Each row of a before or after table is a point. One or more steps were done to the points. Then noise was added and the rows were shuffled. The steps act on how far a point lies along the listed directions, d1 being the first. Name the steps. A step turns or swaps two directions, mirrors them in a line or flattens them onto one, adds a multiple of one to another, or multiplies one. Angles are multiples of 10 degrees, from the lower direction toward the higher: turns from -170 to 170, lines from 10 to 170 but not 90. Use the fewest steps. Two steps may share a direction if one is a turn and the other turns, adds or multiplies; they go together, in the order done. Otherwise the lowest direction goes first.

Directions:
(1): .02, .55
(2): .55, -.02
Before:
-.19, -.71
.26, .26
-.19, .32
-.35, .36
-.34, .24
-.16, .10
-.32, -.33
-.20, .05
-.79, -.28
-.55, -.27
.05, .12
-.13, -.43
-.21, -.05
After, 13 rows:
-.16, .36
-.11, .11
-.49, -.32
-.22, .25
-.71, -.25
.11, .13
-.57, -.71
-.22, -.05
-.05, .31
.39, .23
-.33, -.39
-.19, .04
-.96, -.29
Steps: add 0.5 times d1 to d2

Directions:
(1): .49, .11, -.34, .28, .34, .60
(2): .07, .04, .11, -.18, -.77, .52
(3): .54, .57, -.16, -.29, -.15, -.41
(4): .42, -.39, .46, -.53, .27, .09
(5): .39, -.62, -.30, .29, -.32, -.32
Before:
-.20, -.30, -.18, .22, -.24, -.02
.47, -.19, .23, -.14, -.12, .00
.05, -.34, -.36, .05, -.13, .02
-.13, -.11, -.05, .31, -.03, -.43
-.64, .61, .29, .12, .47, .05
-.08, .27, -.41, .19, .06, -.14
.14, -.32, .01, .09, -.23, .42
-.18, -.54, .19, .21, -.08, -.52
.26, -.58, .09, -.19, .43, -.14
.16, .04, -.20, .19, .26, -.15
-.57, .33, .20, .37, .25, .00
After:
-.30, -.41, .11, -.06, -.66, .40
-.35, .36, -.09, .60, .43, .75
-.21, -.90, .26, .13, .19, .19
-.63, -.06, .08, .73, .43, .55
-.40, .13, .10, .21, -.12, -.24
.51, .07, .24, -.32, -.35, -.19
-.32, -.48, -.11, -.05, -.06, -.17
-.92, -.34, .47, .18, -.26, .06
.17, .18, -.25, .14, -.29, -.23
.17, .40, -.47, .07, .05, -.41
-.67, -.60, .13, .21, .19, .02
Steps: turn d1 and d5 by 60 degrees; mirror d2 and d4 in the line at 60 degrees; multiply d3 by 3

Directions:
(1): .93, .22, -.18, .28, -.08, -.15, .57, -.32, -.08, -.01, -.08
(2): -.15, -.19, -.56, .61, -.33, .54, -.13, .06, -.32, .05, -.47
(3): .14, .01, .76, .52, .04, .30, -.46, -.55, .03, -.17, .05
(4): -.46, .42, .08, .40, .33, -.62, .11, -.20, -.31, .43, -.33
(5): -.13, -.01, .18, -.12, .20, .12, .31, .08, -.94, -.60, .18
Before, 14 rows:
-.42, .00, .07, -.38, .12, .00, -.14, .15, -.03, .06, -.06
-.21, .05, .16, -.05, -.02, -.05, .07, .04, .00, .06, .10
-.16, -.04, -.12, .01, -.09, .20, .03, .13, -.05, -.03, .05
-.29, -.08, .02, .20, -.01, .41, -.24, .15, -.12, -.01, -.14
-.15, -.01, -.21, -.23, -.01, .16, .03, .16, -.05, -.20, .07
-.21, -.17, .11, -.29, .07, .03, -.10, .20, -.03, -.13, .12
-.45, -.22, .23, -.37, .11, .15, -.28, .09, .00, -.12, .07
-.16, -.33, -.46, .15, -.19, .29, -.05, .24, -.10, .02, -.19
-.10, -.20, -.18, -.19, -.04, -.03, -.15, .20, .51, .22, .04
-.30, .04, -.15, -.04, -.01, -.08, -.18, .08, .22, .43, -.06
-.22, .06, -.06, -.19, -.02, -.09, .12, .10, -.08, .03, .07
-.12, -.06, -.16, -.30, .08, .08, .00, .08, .20, -.06, .03
-.03, .02, .94, .53, .05, .36, -.49, -.55, .00, -.18, .02
-.05, -.02, .14, -.13, .04, .11, -.10, -.05, .01, -.15, .18
After:
-.16, .04, -.01, -.09, -.11, -.06, -.07, -.01, .24, .17, .03
-.59, -.07, .21, -.28, .20, -.07, -.24, .05, -.02, .06, -.04
-.05, -.20, -.12, -.27, -.15, .30, -.19, .18, .18, .06, .18
-.14, .02, .19, -.05, -.07, .01, .00, .01, .12, .07, .11
-.21, .01, -.17, -.25, .13, -.05, .06, .08, .13, .02, -.01
-.19, -.01, .82, .24, .19, .37, -.09, -.28, -.72, -.58, .13
-.21, .12, .10, -.07, .14, -.10, -.03, -.07, -.13, -.03, .07
-.26, -.23, -.49, .22, -.15, .13, -.03, .19, -.10, .15, -.29
-.37, .00, .11, -.31, .05, .03, -.28, .07, .20, .15, -.07
-.15, -.26, -.24, -.39, -.01, .06, .11, .38, .08, -.11, .17
-.34, -.02, .10, -.15, .12, -.22, -.10, .13, .05, .11, -.02
-.23, .04, -.13, .10, -.05, .07, .03, .07, .02, .14, -.04
-.36, -.03, .01, .20, .03, .32, -.19, .14, -.20, .02, -.15
-.29, .16, -.21, -.04, .05, -.14, -.02, .06, .06, .14, -.11
Steps: turn d4 and d5 by -120 degrees; turn d3 and d5 by 50 degrees
